Every row gives one point. Examples show where two turns around zero, p and q, send a point. Write where each new point lands after one turn and then the other. Backwards means that the second turn is done in reverse. Each puzzle has new turns, and all numbers are rounded.

Turn p:
-1.75  +0.62 => -1.27  +1.35
-0.96  -2.05 => -1.79  -1.38
+2.71  +1.43 => +3.06  +0.03
Turn q:
+1.23  +3.07 => +0.14  +3.30
-1.13  -0.84 => -0.79  -1.17
-0.11  -2.24 => +0.64  -2.15
Where do these land?
p, then q: -1.58  -0.90 => -1.69  -0.67
q, then p: -2.20  +0.43 => -2.12  +0.73
q, then p backwards: -0.90  +1.01 => -1.35  +0.04
p, then q: +2.00  -2.34 => +1.66  -2.59
p, then q: +2.67  +1.79 => +2.89  +1.41

Turn p:
+0.23  +0.14  -2.51  +1.06 => +1.01  -0.49  -2.42  +0.61
+2.09  +0.61  +1.33  -2.83 => +0.15  +1.06  +1.38  -3.39
-2.36  +2.36  -1.34  +0.12 => -1.92  +1.72  -2.19  +1.22
-2.10  -0.77  -0.07  -0.10 => -1.79  -0.93  -0.10  +0.97
+2.13  -2.35  +2.59  +1.75 => +2.54  -1.37  +3.34  +0.59
Turn q:
-1.61  +3.44  +0.31  -1.28 => -0.71  +2.32  +2.18  -2.35
+0.32  -2.13  +2.96  -0.77 => +1.11  -2.68  +1.94  +1.35
+0.23  +1.68  -2.47  -1.34 => -0.15  +1.23  -1.36  -2.72
+1.59  -1.78  -0.69  +1.65 => +0.72  -0.65  -2.10  +1.88
+0.61  -2.29  -0.16  +2.13 => -0.15  -0.96  -1.54  +2.62
+1.91  -0.33  -0.74  +1.74 => +1.18  +0.67  -1.87  +1.41
-3.05  +1.41  +0.79  -2.14 => -2.00  +0.06  +2.76  -2.20
Where do these land?
q, then p: +2.72  +0.56  -0.61  -0.85 => +1.76  +0.09  -0.91  -2.21
q, then p backwards: -6.41  +1.40  -0.91  -0.86 => -3.63  +0.49  +2.94  -4.75
p, then q: -0.71  +0.91  +0.64  +1.16 => -0.13  +1.49  +0.23  +0.90
p, then q: +0.32  -2.82  +0.94  -0.49 => +0.38  -2.65  +0.84  +1.15
q, then p: +2.37  -0.28  -0.74  +0.72 => +1.99  -0.09  -1.58  -0.55
q, then p: +2.59  +0.00  +1.51  -0.44 => +2.69  -0.04  +0.80  -1.13
p, then q backwards: -0.88  +0.24  -0.84  +0.76 => +0.19  -0.76  -0.50  +1.12

Turn p:
-0.72  +2.53  -1.45  -0.80  -2.69  -0.43  -0.33  -3.19 => -2.18  +3.19  -1.27  -0.74  -0.66  -0.57  -0.74  -3.00
-1.25  +0.07  +2.59  +1.22  -3.98  +0.72  -1.69  -2.43 => -2.62  +0.02  +1.32  -0.53  -2.90  +1.02  -3.39  -2.24
+1.04  -0.58  -1.99  -0.42  -3.38  -2.18  -2.36  -3.05 => -0.83  +0.33  -3.61  -0.39  -1.28  -1.60  -2.65  -3.37
+0.81  -0.07  +0.06  -1.67  +0.61  +1.57  +1.42  -0.58 => +0.49  +0.21  -0.28  -0.63  +0.14  +1.90  +1.98  -0.59
+0.70  -0.88  -0.77  +2.10  +2.67  -0.62  +3.02  +0.29 => +1.16  -1.02  +0.95  +3.21  +1.12  -0.88  +2.71  +0.18
+0.23  -1.60  -0.97  -0.91  +2.42  +1.32  +0.16  +1.73 => +0.97  -1.39  -0.88  +0.10  +1.86  +1.28  +1.36  +2.09
+0.58  +1.40  -0.39  +1.77  +0.91  -0.03  -0.09  +1.47 => +1.18  +1.23  +0.79  +1.48  +0.36  -0.63  -0.38  +1.49
+1.29  -0.09  +2.11  -2.19  +2.13  -0.34  +3.09  +3.57 => +2.85  -1.07  +1.83  -1.78  -0.60  -0.09  +3.96  +2.46
+0.04  -1.17  -0.81  -1.13  +0.32  +1.45  +1.35  +4.02 => +0.46  -0.77  -0.93  -0.32  -0.62  +0.86  +2.16  +3.99
-0.22  +1.00  +1.50  +1.43  -1.21  -0.17  -4.42  -2.68 => -0.46  +0.63  +0.73  -0.48  +0.27  +0.32  -5.18  -2.28
-2.49  -0.62  +0.11  +0.60  +2.22  -1.31  -0.15  +0.84 => -0.99  -1.37  +1.35  +0.09  +2.32  -1.63  +0.17  +1.25
Turn q:
+3.23  -0.75  -0.49  -0.69  +0.95  -0.77  -4.25  +0.43 => +2.53  +1.47  -1.01  -0.39  +0.46  -3.00  -3.52  -0.37
-0.87  +1.92  +0.31  +1.32  +0.01  -1.20  +0.88  +1.33 => -1.74  +1.08  +0.38  +0.36  -0.93  -0.81  +1.63  +1.27
-1.36  +1.20  +0.66  +0.10  -0.39  -0.61  +1.42  -2.50 => -1.77  +0.22  +1.32  -0.14  -0.47  +1.21  +1.19  -2.11
+1.53  +1.49  +1.10  +1.15  -1.73  -0.82  -0.66  +1.27 => +0.85  +1.04  +0.65  -0.04  -2.66  -1.62  +0.44  +0.83
+2.43  +0.81  +0.66  +1.57  -0.98  +1.85  +1.38  -6.82 => +2.33  +1.08  +3.25  +2.19  -0.59  +2.58  +0.78  -5.72
-0.90  +0.96  -1.95  -2.38  -0.03  -0.80  -0.41  +1.82 => -1.00  +1.25  -2.28  -2.22  +0.32  +0.49  -0.42  +1.46
-0.02  -1.92  +0.36  -5.24  +2.33  +3.96  +1.12  +1.62 => +1.53  -1.83  +0.69  -2.80  +3.73  +3.66  -2.47  +2.98
-1.56  -0.99  +1.27  +0.78  -0.69  +1.85  -1.39  +0.10 => -0.47  -2.07  +0.22  +1.48  -1.13  +0.61  -1.70  +0.45
-0.22  -3.46  +0.26  +0.26  -1.32  -1.05  -0.43  -0.24 => +0.80  -3.07  -1.30  -0.29  -0.15  -1.32  +0.13  -1.26
-1.03  +0.34  +1.15  +1.66  +2.09  -1.54  +1.34  +2.09 => -2.00  -0.19  +1.06  +0.69  +1.12  -2.02  +1.72  +2.05
-1.24  +0.40  -3.33  +1.47  -0.24  -0.89  +1.01  +0.90 => -1.07  +1.02  -2.98  +1.15  +0.30  +0.22  +2.22  +0.41
Where do these land?
p, then q: +1.50  -0.10  +0.63  -0.74  -0.42  -1.32  +1.78  -1.92 => +0.81  -0.03  +0.78  -0.58  -0.16  +0.79  +1.43  -2.77
p, then q: -1.12  -0.76  -4.80  +0.21  +1.88  -1.36  -3.56  +0.68 => -1.56  +2.52  -3.36  +1.26  +3.65  -2.56  -0.92  +1.02
p, then q: +1.31  +1.20  +1.37  -3.16  +3.32  +2.57  +0.15  +1.55 => +2.74  +0.92  +2.63  -1.46  +2.20  +2.01  -0.46  +2.92
q, then p: -1.82  -0.21  +1.13  +0.63  -1.44  -1.26  +1.80  +0.15 => -2.21  -1.46  +0.19  -0.15  -1.28  -0.11  +1.79  -0.16
q, then p: +1.24  +0.93  +2.90  +0.04  +0.89  -0.06  -0.05  +0.15 => +1.04  -0.81  +2.13  -1.73  -1.15  -0.57  -0.86  -0.13
q, then p: -0.59  -3.67  +0.80  +0.60  -0.63  -0.58  +0.17  -3.23 => -0.51  -3.13  -0.75  +1.35  +0.84  +0.78  -0.10  -3.50
q, then p: -1.23  +1.36  -3.22  +0.43  +1.61  +1.20  -2.35  -0.70 => -0.93  +2.80  -0.25  +1.84  +2.56  +0.07  -2.11  +0.93
q, then p: +0.48  +2.77  +0.36  -0.87  -3.36  +0.47  -0.39  +3.19 => -0.39  +2.05  -1.66  -1.89  -3.75  -0.09  +0.08  +2.41
q, then p backwards: +0.23  -1.51  +0.81  +2.85  -1.86  +0.33  +2.45  +0.14 => +1.31  -2.15  +0.59  +0.74  +0.71  -0.35  +3.53  +0.61
